Rows are points. The points of each table are mixes of a few directions, plus a little noise. Count the directions of each table, and those that both share. Where both have some left over, give the other angles between the two spaces (their principal angles), to ten degrees, smallest first.
(in the rows, 128 means zero)

First (5 x 2):
[[175 104]
 [ 81 151]
 [ 83 151]
 [109 138]
 [190  97]]
Second (6 x 2):
[[159 113]
 [212  85]
 [ 91 146]
 [ 81 152]
 [ 97 143]
 [126 128]]
Directions: first 1, second 1, shared 1

First, 8 rows:
[[ 66 117 106 101 142 139]
 [ 67 118 107 101 142 139]
 [157 133 138 140 121 123]
 [222 144 161 169 106 111]
 [249 149 170 181 100 106]
 [ 80 120 111 107 139 137]
 [ 54 115 102  96 145 141]
 [130 128 129 129 128 128]]
Second, 8 rows:
[[115 153 142 200 108 159]
 [103 178 112 184 143 116]
 [154  74 180 149 135  96]
 [129 135 155 202 137 107]
 [143 137 119 106 100 168]
 [147 145 107  91 113 147]
 [ 93  68 117  43 156 107]
 [139 133  94  49 131 125]]
Directions: first 1, second 4, shared 1

First, 10 rows:
[[105 132  96 126 128 138 108 102 139 151 106]
 [128 214 190  70 150 171 175  96 117 141 141]
 [128 156 115 104 109 144 165 149 117 172 120]
 [ 93 162 156 142 142 135 136 141 135 159  99]
 [192 147  51 131 111 136 113  90 189  84 116]
 [165   7  46 127  94  95  81 115 103  85 172]
 [103  95 225 154 164 102 119 150  95  93 159]
 [105  74 144 161 142 102  88 131 118 105 135]
 [136 161 133 169 118 117 157 192 157 146  93]
 [125 131 122  97 122 141 137 112 110 143 140]]
Second:
[[139 105 132 142  70  96 159 155 127 175 118]
 [157 100  94  94  97 117 112 160  97 132 164]
 [ 58 101 136 169 167 137 157 189  96 160  96]
 [130  87 125 126  63  78  50  33 157 150 129]
 [164 207  77 117 187 187 134 127 171  65 114]
 [119 161 193 120 165 144 151 125 118 107 140]
 [141 175 131 106 172 161 127 146 126  91 142]
 [ 87 127 141 146 115 107  89 140 132 172 106]
 [155 145 129 122 167 164 184 124 129  78 137]
 [131  69 119 137  80  92 114  84 129 148 130]]
Directions: first 5, second 6, shared 4; angles 80

First:
[[ 89 151 185  80 164 184 117 131 156 149 138  75  34 121 165 114 117 162]
 [133  68  95 220  97  35  91 126  69 145  99 135 239 107 106 123 132  49]
 [170 147  84 131 106 103 192 122 147 106 148 140 141 131  99 196 125 171]
 [104 124 174 188 110 206 109 127 104 131 116  51 122  51 113  95 141 171]
 [104 121 152 125 142 132 104 131 124 146 123 105 109 123 146 110 123 115]
 [150 160 102  63 148  88 189 124 179 127 161 140  74 171 139 204 106 162]
 [119 115 128  89 146 130  74 135 115 121 109 212 153 183 151  54 141  53]
 [164 142  85 128 114  79 192 121 151 120 151 127 132 133 107 209 116 165]
 [137 138 138 146 106 213 120 130 113  94 117 151 153 107 106  73 155 148]
 [110 116 138 109 147 109  94 131 122 142 119 146 126 151 150 101 125  84]]
Second (8 x 18):
[[120 132 138 131 137 127 127 137 130 123 139 135 129 133 127 125 126 126]
 [194  92  24 104  44 148 145  58 121 181  34  57 117 100 135 144 159 140]
 [113 136 152 134 147 122 125 142 130 115 149 144 129 134 126 124 120 127]
 [176 101  54 111  67 142 139  79 123 167  60  78 121 107 134 140 149 136]
 [ 51 170 249 156 227 105 110 209 136  66 237 211 141 161 120 108  92 113]
 [171 106  62 111  74 140 139  84 125 163  65  82 120 111 132 137 148 135]
 [ 96 145 178 140 171 118 120 162 133 101 176 163 135 142 125 121 112 123]
 [102 141 166 137 158 120 124 152 130 108 162 156 132 138 125 123 116 124]]
Directions: first 4, second 1, shared 0; angles 70
